Each row of a before or after table is a point. The points were changed in one or more steps. Then noise was added and the rows were shuffled. The steps act on columns, c1 being the first. What was done? A step turns or swaps two columns, mirrors them in a line or flattens them onto one, adds a multiple of one to another, or multiplies or shifts one. Angles are multiples of 10 degrees, from the lower column toward the higher: turns from -170 to 170, lines from 10 to 170 but not 90. Use the fewest steps. Two steps may share a column if one is a turn and the other turns, adds or multiplies; they go together, in the order done. Otherwise the lowest column goes first.
In the rows, zero is written as 100.

Before (12 x 2):
[[58,104],
[118,138],
[89,74],
[139,50],
[87,80],
[142,150],
[51,65],
[119,106],
[89,92],
[130,69],
[108,92],
[155,121]]
After (12 x 2):
[[100,88],
[44,80],
[125,88],
[113,101],
[160,105],
[97,56],
[36,110],
[82,92],
[123,93],
[128,129],
[62,117],
[102,37]]
Steps: mirror c1 and c2 in the line at 110 degrees

Before (9 x 3):
[[110,102,115],
[87,82,149],
[107,97,144],
[124,98,63],
[80,75,116],
[73,114,149],
[86,80,145],
[157,38,100],
[101,99,36]]
After (9 x 3):
[[54,78,137],
[142,140,148],
[105,137,145],
[78,122,53],
[67,139,70],
[87,154,45],
[105,114,76],
[79,118,56],
[83,142,95]]
Steps: turn c1 and c3 by 140 degrees; shift c2 by 40

Before (11 x 6):
[[86,180,111,79,85,61],
[154,82,113,77,88,113],
[103,120,108,82,110,66],
[133,154,122,105,106,56],
[100,133,112,169,102,123],
[150,43,90,74,106,117],
[139,92,87,107,54,62],
[124,74,115,86,101,94],
[93,129,112,195,95,77],
[123,146,53,74,116,47],
[101,140,89,144,115,102]]
After (11 x 6):
[[82,153,165,104,127,93],
[132,106,83,51,118,107],
[151,63,61,116,123,108],
[95,106,118,119,111,95],
[90,110,138,49,19,100],
[146,76,101,99,129,110],
[99,120,130,65,37,102],
[123,128,154,108,93,100],
[118,165,87,126,118,98],
[119,72,93,109,107,107],
[101,138,119,90,58,99]]
Steps: flatten c1 and c6 onto the line at 10 degrees; turn c2 and c3 by 40 degrees; turn c4 and c5 by -120 degrees

Before (14 x 9):
[[114,114,66,147,53,156,74,84,115],
[146,79,79,52,78,113,99,68,86],
[125,81,59,125,98,137,135,112,123],
[74,156,158,120,116,90,109,52,138],
[50,91,72,103,85,73,123,87,125],
[86,47,113,145,86,106,90,90,103],
[105,132,51,128,54,99,100,65,148],
[102,96,80,154,125,111,73,81,128],
[131,97,80,82,105,104,123,78,121],
[112,95,139,94,84,102,132,58,96],
[92,82,70,96,122,85,123,111,116],
[119,121,69,76,72,110,122,101,113],
[142,61,117,84,111,121,108,109,135],
[115,64,133,155,64,64,57,87,84]]
After (14 x 9):
[[72,99,82,155,125,73,124,80,128],
[129,96,91,81,105,118,173,78,121],
[119,141,132,84,111,132,158,96,135],
[105,146,108,146,86,76,140,73,103],
[122,91,143,94,84,107,181,60,94],
[184,109,96,50,78,146,148,63,85],
[85,104,57,104,85,69,173,84,124],
[192,58,54,127,55,81,150,77,148],
[170,82,76,76,70,125,172,106,113],
[69,121,69,96,123,88,171,103,116],
[193,81,72,147,53,124,124,90,116],
[141,123,70,124,97,118,185,105,126],
[31,32,146,120,115,79,159,75,138],
[157,129,135,155,64,26,106,73,86]]
Steps: turn c1 and c3 by 20 degrees; add -1.5 times c5 to c1; mirror c2 and c8 in the line at 80 degrees; add -0.7 times c4 to c6; shift c7 by 50

Before (12 x 12):
[[109,136,103,97,84,124,47,68,27,127,93,84],
[116,88,122,118,110,97,131,141,106,70,115,73],
[100,90,122,96,56,106,79,64,104,149,99,111],
[70,76,98,118,98,82,174,111,51,153,92,87],
[106,102,58,114,89,89,127,115,121,100,122,66],
[86,84,119,61,118,148,108,90,84,106,136,99],
[115,58,108,115,67,91,122,65,109,65,81,89],
[66,108,81,126,102,119,74,64,127,102,92,116],
[130,125,54,186,72,121,60,97,79,109,132,123],
[94,91,89,137,70,84,81,124,55,76,112,116],
[90,132,88,126,116,80,91,85,96,99,149,94],
[121,52,100,108,110,95,99,111,61,105,95,95]]
After (12 x 12):
[[109,137,103,95,83,101,48,68,4,136,93,84],
[121,52,100,110,110,109,100,110,49,109,96,96],
[86,83,119,61,119,176,109,91,78,108,136,97],
[94,93,90,136,71,37,81,124,41,68,111,118],
[117,88,120,118,110,110,130,141,108,61,114,72],
[102,91,123,98,56,42,80,62,104,165,99,111],
[105,101,58,113,89,72,130,115,128,99,121,67],
[68,76,97,118,99,80,172,111,36,170,91,86],
[67,108,81,127,102,122,73,63,136,104,93,116],
[115,58,109,114,68,41,123,66,111,54,81,88],
[130,125,54,187,73,79,60,97,74,112,131,124],
[89,130,89,125,116,105,90,85,95,96,150,94]]
Steps: add 1.5 times c5 to c6; multiply c9 by 1.3; multiply c10 by 1.3

Before (12 x 18):
[[82,121,114,105,110,109,72,86,76,95,136,107,112,90,146,79,88,87],
[95,123,77,104,114,123,92,63,114,81,92,97,123,87,139,79,83,126],
[117,99,118,127,113,131,104,78,96,71,90,131,95,59,131,107,113,94],
[60,105,86,87,132,112,64,114,114,85,77,67,81,103,98,88,71,99],
[95,63,120,107,95,109,78,119,80,119,111,99,85,95,95,85,87,123],
[78,79,97,64,111,95,89,62,130,88,123,91,120,52,94,92,79,109],
[91,69,99,104,124,78,67,74,75,94,75,74,98,98,85,109,66,93],
[109,123,116,108,80,67,116,74,131,58,129,68,127,104,144,94,109,84],
[71,67,104,119,77,66,99,101,111,90,116,102,100,96,120,144,116,94],
[120,100,65,66,120,117,101,64,88,79,88,81,77,55,88,122,106,69],
[83,113,63,106,133,102,114,120,110,119,77,111,123,93,100,123,71,68],
[121,62,118,89,79,90,75,79,129,64,137,129,107,84,134,123,99,114]]
After (12 x 18):
[[95,83,88,118,115,124,119,64,34,82,93,97,123,75,139,79,67,125],
[82,86,82,108,132,100,132,120,73,119,78,111,122,86,99,123,116,67],
[121,138,86,122,120,116,135,63,127,79,88,81,77,10,88,122,113,68],
[120,130,97,74,79,90,74,79,39,64,138,130,107,68,133,124,48,115],
[79,151,97,105,111,94,103,63,71,88,123,92,119,5,94,93,103,108],
[82,84,91,114,110,108,76,86,58,96,136,107,112,81,146,79,81,88],
[94,111,93,63,95,108,68,119,113,119,112,100,84,90,95,86,128,123],
[61,113,60,113,132,111,86,114,74,85,77,66,80,106,97,88,115,98],
[109,80,130,116,81,66,103,73,32,58,129,68,128,108,144,94,31,85],
[91,110,80,71,124,79,84,73,115,94,76,73,98,95,85,109,157,92],
[118,69,121,80,111,131,94,77,75,71,89,131,94,18,131,107,63,94],
[70,96,103,59,77,65,96,101,79,91,115,103,99,93,120,143,61,96]]
Steps: multiply c4 by 1.3; turn c2 and c4 by 120 degrees; add -0.3 times c8 to c7; turn c3 and c7 by -50 degrees; add 1.5 times c15 to c9; turn c9 and c17 by -140 degrees; multiply c14 by 2

Before (8 x 20):
[[110,91,114,93,80,84,114,127,69,101,120,102,110,103,113,98,96,102,152,83],
[133,98,97,93,80,85,101,99,57,100,106,79,104,81,119,127,60,152,130,74],
[165,167,112,97,165,130,44,75,141,129,93,105,85,170,96,114,113,109,93,159],
[122,121,77,98,103,65,113,109,109,75,100,136,78,70,101,147,118,84,141,81],
[139,90,102,52,61,72,128,85,110,87,105,112,84,54,121,105,108,131,175,73],
[57,105,82,168,124,84,5,90,111,106,114,97,60,111,94,91,105,70,90,124],
[138,99,64,74,108,82,104,111,93,93,138,109,83,64,81,91,121,100,133,58],
[54,120,89,187,124,66,55,112,118,98,70,116,64,73,88,53,70,60,78,110]]
After (8 x 20):
[[100,121,89,189,119,66,55,111,81,99,70,116,60,64,88,149,124,60,77,96],
[101,98,65,75,102,83,104,111,133,94,138,109,113,52,81,112,122,100,133,72],
[99,121,77,98,63,65,115,109,105,75,99,135,109,62,100,71,127,84,143,80],
[100,98,96,93,93,85,100,100,149,100,107,79,65,76,119,67,81,152,132,108],
[99,167,111,98,47,130,45,76,30,130,93,106,109,191,97,140,119,109,93,117],
[100,89,103,53,122,71,127,84,110,88,106,111,102,40,122,66,118,130,174,72],
[101,90,115,92,116,85,115,127,135,101,120,102,99,104,114,87,89,102,153,107],
[99,105,81,168,91,84,6,91,75,106,114,96,91,114,94,124,141,70,91,111]]
Steps: multiply c1 by 0; turn c5 and c16 by 130 degrees; mirror c9 and c20 in the line at 110 degrees; turn c13 and c17 by -70 degrees; multiply c14 by 1.3
